Rows are points. Any point is a mix of the corners, with weights that add up to 1. It lies inside the corners' shape when no weight is negative. Say inside or outside, and name the corners with a negative weight.

Corners:
(1): [ 22.2 -31.4  13.2]
(2): [15.0 -9.9 24.2]
(3): [ 21.3   8.6 -27.8]
(4): [-62.5  15.8 -18.0]
Points:
[ -0.7 -11.1  17.5] -> outside (3)
[ 30.1 -21.7   5.5] -> outside (4)
[ 17.9  -0.8 -15.8] -> inside
[  7.6   7.2 -21.4] -> inside
[-32.9   9.3 -13.0] -> inside
[ -9.3 -17.5  18.7] -> outside (3)

Corners:
(1): [-14.0 -18.5 -23.7 -14.4  20.6  17.8 -39.4  -0.7   9.5 -15.5  45.2]
(2): [ 38.8   0.5  12.7  13.4 -39.9 -23.9  48.4   3.5  23.2   7.2  -5.6]
(3): [  4.3  -7.9  -1.2  -6.1 -35.8  24.1  -4.1 -32.2 -12.3  18.2 -44.9]
(4): [-21.3 -26.5 -34.6   7.2  42.8  11.6 -13.4  15.2  -0.9 -25.2  -6.9]
(5): [-27.8 -23.4  11.7   1.9  34.4  43.1  10.6   4.2   2.2 -17.5  30.7]
(6): [ 17.3  -2.1  21.8  29.8 -39.4 -22.6  -1.8 -39.2 -29.7  -9.4 -27.9]
(7): [-43.8 -18.0  -9.0  33.3  12.5  22.4 -38.6  34.3  -0.7   0.8  27.1]
(8): [ -7.2  19.3 -11.8  25.4 -13.2  -0.6   7.8 -42.3 -23.8  37.5  -6.3]
(9): [ 43.5 -37.5  45.6  -5.3  -8.9 -34.1  19.0   9.5   2.9  41.6   0.8]
(10): [ 46.1  -3.2  -1.4  47.0 -14.8  23.2  -8.4 -37.0 -20.0  16.8 -23.3]
(11): [-33.2  17.8   1.9 -11.4  38.2  31.0 -39.5  19.6  14.1 -18.5   1.1]
(12): [ 46.6 -11.9  26.7 -29.4 -21.8 -11.9  47.3  26.3 -31.1  12.6  -4.1]
Points:
[-20.4 -12.9  -1.8  17.7   5.7  15.9 -19.4  18.3  -3.8   1.9  12.7] -> inside
[ 2.6 -4.1  4.7  6.7  2.0 10.0  4.2  2.3  5.7 -2.6  2.0] -> inside
[ 21.7 -16.6  10.0 -23.7  -1.5  14.1  16.1   8.0   5.1  -0.7  -9.0] -> outside (6, 7, 8)
[-15.2  -3.9   0.0   9.1   8.9  14.6 -15.6  11.9  -3.3   1.2   6.6] -> inside
[-2.1 -9.9  7.7  1.7  5.7 14.0  7.5  3.2 -8.1  0.5  7.1] -> inside
[  3.4   9.0   5.7   9.8 -15.4  18.5  -5.9 -12.1 -12.4   7.9  -3.3] -> outside (4, 9)

Corners:
(1): [ 25.2  -3.1  32.1 -15.3  25.6 -16.8   0.5 -77.0 -27.9  76.8 -28.2  -7.2
  12.1  28.5  19.4   2.1  11.5 -23.5 -28.3 -29.3]
(2): [ -4.1 -26.1  19.9   9.3  -1.5  22.9  11.2   3.2 -23.9   5.2  -0.9   5.8
  -2.3  33.4  15.8  -4.7  23.0 -26.9 -23.1  -9.1]
(3): [  2.5  -0.2 -10.0  -8.2  19.9  11.1  -5.8  17.8   2.7 -16.1 -36.3  -6.1
  10.3  43.3  -6.9   3.5  26.7 -24.9  61.7 -16.4]
(4): [  4.1   7.2 -15.0  -7.5  16.9 -15.6  16.5  15.6  -7.2   7.3   9.7 -33.6
 -11.4  34.7  13.6 -36.0  20.4 -27.3   7.9   7.9]
(5): [ 19.9   9.3  11.1  -9.1  -2.4   0.2  14.9   9.5 -28.3  11.6  14.9   1.9
   8.7 -10.3  -7.6  13.0   9.4 -16.4 -20.6 -28.5]
(6): [  1.5  -4.9  -0.9  14.6  19.8 -11.5  25.3  11.9  30.8  41.2 -33.4  23.6
   6.9 -27.2  24.1   7.4  15.5  54.1   4.9 -14.0]
(7): [ 17.3 -19.0  35.2   2.3 -59.2  26.7  19.8   7.4 -17.5  -4.0 -14.4  -9.9
   9.0 -24.0 -31.4 -57.1 -18.0 -42.2 -29.6  43.2]
(8): [ 11.3  -2.4  15.4 -33.8  19.9  28.3  -0.5  14.7  35.4  23.2 -17.3   3.5
 -12.2  19.3 -25.8   8.1  23.1  -0.3 -30.2 -30.1]
(9): [ -5.3   0.2   7.1 -22.3   0.3 -14.2   4.6   0.3 -10.8  -9.7  -9.9   5.9
  19.9 -22.5  13.5 -24.1  23.8 -33.8 -20.9 -15.2]
(10): [ 25.0   4.1  19.8  18.5 -27.4  26.4 -13.3 -24.6   7.4 -29.6 -32.2  -5.2
 -20.9   8.4  16.0 -15.4  13.9  46.9  20.2   2.6]
(11): [ -8.8   4.6  33.6  53.9   0.8 -17.6 -41.4 -15.2 -39.6 -21.8 -39.2  -1.4
  16.5  16.3  11.6   5.2  20.0  -9.3 -26.8  26.4]
(12): [  4.4  -1.5  14.6   6.9  16.1  -8.4  26.6   9.6 -32.2  -0.5 -11.3   6.9
  19.9  39.9  -1.6 -57.3   4.5  -8.0 -15.2 -18.4]
(13): [ -9.4  10.1  19.4  11.3  16.6   4.7  11.3   9.0 -28.0 -20.9 -32.6   8.4
 -45.9 -21.5   9.7 -18.4 -12.8 -22.4   2.5 -15.7]
(14): [ 19.1  -5.6  21.9 -12.9  17.8  -2.3  26.7   1.4 -27.0  -9.3 -31.9 -15.8
   5.0  -9.5  10.1  18.8   4.2 -31.4 -29.6   4.7]
(15): [ -2.8   3.4  21.7 -25.2  13.1   5.8   0.8 -68.1 -18.5 -11.1  29.6  -4.8
 -11.5 -12.9 -23.9  19.9   8.8 -17.4   1.5   7.5]
(16): [  6.4 -29.4 -57.5 -17.9 -38.9 -24.4  18.0   5.9  52.0 -12.1 -33.7   0.0
 -10.4 -17.9 -24.1  -7.6  12.1  54.7  35.1 -27.9]
(17): [  9.9   5.7  -9.0 -16.8 -27.8  -9.2   2.1 -21.0  62.0  -9.8 -27.0   3.8
   2.1   3.8   3.0   7.8 -40.2 -21.0  -4.9  27.5]
(18): [ 35.0  10.6 -80.9  15.5  20.6 -13.9   9.7 -34.1  37.9 -18.1 -17.7   3.8
  16.2  -2.9   1.2  11.0  12.9 -12.4  13.0 -27.3]
(19): [ 31.4   8.5 -53.7 -22.7  -8.3  36.4  14.9 -22.5 -27.9  14.4 -19.2 -37.3
  21.8  28.8   7.2  -2.5 -17.4 -18.5 -19.4  -4.0]
(20): [  1.6 -13.4 -23.6 -22.4  19.2  28.3  18.7  15.2  45.3   4.2  48.4 -59.8
   7.4 -11.9  -7.1  -3.1  -3.5  -7.8  -3.1 -38.9]
(21): [ 33.4 -24.8 -23.0 -13.8  26.5  -8.2 -19.2   8.9  -9.0 -15.7  13.3  -0.7
  18.3  -8.3  -6.5   8.4   5.6 -20.3  -0.3  -6.3]
Points:
[  6.1   0.0   4.1  -1.1  -4.0   2.0   9.7  -9.8   1.4   1.2 -24.5  -5.7
  -0.1   5.1   3.0  -5.5   4.8  -6.2  -3.7  -4.4] -> outside (21)
[  7.1  -1.7  -3.5  -5.8   9.5   2.4  11.4  -1.1  -3.6   3.3 -14.1  -5.3
   0.0   0.8   1.6  -5.2   3.8 -13.4  -6.3 -11.8] -> outside (10)
[  8.8  10.9  33.0 -20.7  33.5   8.4 -12.7 -55.0 -64.8  -9.9  54.9 -39.6
  23.9  41.3  13.9  11.1  12.0 -53.3 -12.6  -2.1] -> outside (6, 7, 8, 13, 16, 18)
[  6.5   2.9  -4.7 -10.3  11.4   4.2  11.3  -7.5   2.7   6.1 -10.1 -10.2
   1.5   9.2   4.5   0.8  10.3  -5.0  -6.2 -18.9] -> outside (7, 21)
[  7.6  -1.0  -6.2  -6.9  -3.0   7.4   5.8 -15.0  13.9  10.9 -10.4  -2.9
   3.7  12.9  -4.4  -5.8  13.1   3.0  -0.6 -13.9] -> outside (13, 14, 21)
[ 11.2 -13.7 -22.9  10.4   1.3  -3.9   1.2 -22.4   1.8  -1.9  -7.8 -11.6
  18.7  10.0  11.0 -18.8  19.0   9.9  22.9  -2.9] -> outside (5, 8, 13, 14, 17)

Corners:
(1): [-19.2 -31.7 -33.3 -13.5 -20.2   4.6  23.8  13.8 -35.1 -33.6  -4.4  -1.5
 -28.0  13.9 -23.0  28.1  -0.5  -5.5 -39.2  21.5]
(2): [ 32.1  46.7  -3.4  -6.5  49.8  10.4  -9.4  36.6   1.7   0.4  -4.2   0.8
 -33.4   4.3   2.9  16.0 -25.2 -39.3  19.1 -17.7]
(3): [  3.2 -19.7  24.7  -6.7 -15.3   9.1  14.8  -6.0  41.8   7.0  19.9  -5.1
  -3.7 -25.7  21.3  10.2  37.0  27.4   3.0   4.7]
(4): [ -5.8 -16.2 -29.4  24.0 -26.1  15.1  19.9   2.3   9.5  13.4  29.0 -24.0
 -13.4  27.1 -22.2  -4.2 -18.6   6.7 -13.9   7.6]
(5): [-17.1 -18.6 -41.4  14.9 -18.9   0.3  64.6 -17.3 -23.4 -10.6  -1.7 -11.3
  29.8  18.5 -20.9  -2.7  -3.2 -36.5   7.3   4.4]
(6): [ -0.1 -48.4 -21.2   0.0  -3.3  22.6  25.9  19.4   0.0  27.1  -3.5  -0.8
 -23.0 -25.7 -17.2 -31.6  13.0   2.2   8.8  -8.5]
(7): [  6.8  43.0  -6.5 -16.2   3.9 -15.8 -29.3  29.9 -10.6  -7.4   8.5  22.2
 -15.9  15.8 -25.1  35.6 -14.4 -12.9  10.8 -34.9]
(8): [ 43.0 -17.3  -0.2  28.8 -34.7   4.9  32.0 -12.0 -15.5   7.3 -11.2   4.7
  24.6  17.0 -44.8  40.7 -39.7   1.6  -7.6   4.5]
(9): [-26.0 -16.3 -27.3   8.7  13.1 -14.4  28.3   3.7  -8.4   4.2  -9.8  -7.5
  14.2 -17.3  18.0  -3.0 -15.0  15.0  -1.0   3.2]
(10): [ -4.3 -31.3  23.7  12.7   3.0  16.4  22.1  29.6 -11.0  27.9  14.4  24.4
  18.8  15.3  12.5   3.8  17.1  18.1  18.5  24.4]
(11): [-11.7 -22.1   3.1 -17.7 -30.2  31.4 -29.3  -3.5  21.5  33.4  18.2 -28.7
  -8.9 -27.2  12.6 -25.4  34.7  -4.6  -4.1  11.5]
(12): [ 43.2 -11.2 -30.1 -10.8 -10.9   9.6  48.1 -25.3 -22.7  -9.9 -16.9   0.0
 -33.7  31.4 -14.0   3.3 -28.4  27.1  17.1  49.1]
(13): [ 26.7  15.7  22.9  -0.4 -11.4  -7.9   9.1  16.5   6.0  38.7  21.8 -14.4
  10.1 -23.3  17.2 -15.7  10.1  -1.4 -43.7 -10.5]
(14): [-11.2 -21.7  25.5  -6.5 -12.8  -7.3  23.4  -1.3 -13.9  30.6 -27.5 -18.2
   2.0  10.3   5.0  -6.9  20.7  31.4   4.7  10.4]
(15): [  4.8 -63.8  -0.6 -17.7 -22.6  27.9  -7.1  30.8  34.2  41.3  14.5 -44.8
  40.4   8.4  22.1 -13.7  46.3  54.4 -15.1   7.2]
(16): [  1.6 -21.9   2.5  -3.2 -19.4   5.1  31.3 -13.8 -16.9 -40.9  11.5  31.0
 -18.5  21.5  14.2   0.8 -37.2  -5.0 -12.4   8.3]
(17): [ 20.3 -32.5  -1.7  18.6 -27.6 -15.2 -31.1  29.7  16.8  -6.5 -12.1 -10.3
  -0.7 -18.9 -23.6 -14.8   6.8 -10.0   8.0  -0.4]
(18): [ 23.2  67.4   8.5 -15.4   9.1  -5.8 -19.9  44.3  27.9  -6.7   4.6  18.4
   1.1   3.0 -27.4  17.2 -41.4 -34.9  -6.2 -13.3]
(19): [ -8.0 -45.3   8.9   0.2  17.6  17.9  19.0  -1.3  -9.5  19.2  -2.5 -30.0
  43.9 -21.4 -28.1 -16.1  36.1  41.5 -21.7  10.4]
(20): [ 30.0  94.9   3.0   4.1  -7.7   1.4  -4.7  59.1 -19.6 -11.9   4.6 -20.0
   2.8  -4.5   5.6  14.9 -20.0 -15.0  32.1 -36.4]
(21): [ 16.1  60.1  16.1 -24.8  16.5 -15.6   0.5  72.3 -10.2   7.6  30.5 -17.0
  -2.4   3.7   1.0  46.0 -44.5 -31.9  39.7 -15.5]
Points:
[  4.1  -8.4  -5.1  -7.2 -10.5   5.1   4.7  17.9  -1.2   4.3   5.5  -9.6
  -3.0   1.4  -4.7   6.5   0.2   1.8  -1.9   3.8] -> inside
[ -1.3 -24.2   2.0  -6.2 -10.9   2.5  17.7   9.9 -18.3  -2.1  -3.3 -11.0
   1.3   4.2  12.7  -6.6   3.8   6.4  -3.5  15.5] -> outside (3, 4, 6, 7, 8, 18)
[ 6.6 -2.0 -1.5 -6.0 -6.7  6.6 10.3 16.2 -2.4  3.9  8.2 -6.7 -5.4  2.0
 -3.2  1.6 -0.5 -3.5 -1.3  1.6] -> outside (8, 9)
[  6.8  -1.2  -0.6   8.0 -12.5  -4.6  11.7  11.9  -1.8  -8.1   1.7   6.3
  -1.3  11.8  -1.9  10.7 -13.7  -4.2  -7.3  -2.3] -> outside (6, 11, 12, 19, 21)
[  3.1 -19.0   6.9   3.7 -16.5   7.0   9.8  15.9   3.7  16.3   8.6  -8.1
  17.5  -1.8  -2.6   0.6   5.0  11.6  -1.0  -1.4] -> outside (1, 2, 12)
[ 10.5  -3.1   1.8   1.6 -12.7   3.6  14.2  13.8  -5.7  10.4  -1.7 -10.7
   6.4   5.8  -7.3   8.6  -4.4   6.4   2.0   0.3] -> inside
[  4.2  -9.3  -0.2  -5.6 -14.5  12.6  10.9   2.8   0.7   9.7   4.3  -7.5
  -4.5   4.6  -4.9   0.4   7.9   6.0  -4.7   5.6] -> outside (9, 17, 21)
[  2.6 -10.2 -13.4  -0.4  -7.5   7.1  15.0   5.6  -1.3  -0.5  -5.1  -8.0
   2.2   1.5 -13.0  -0.9  -2.6   1.6  -1.5   1.8] -> outside (10, 13, 21)
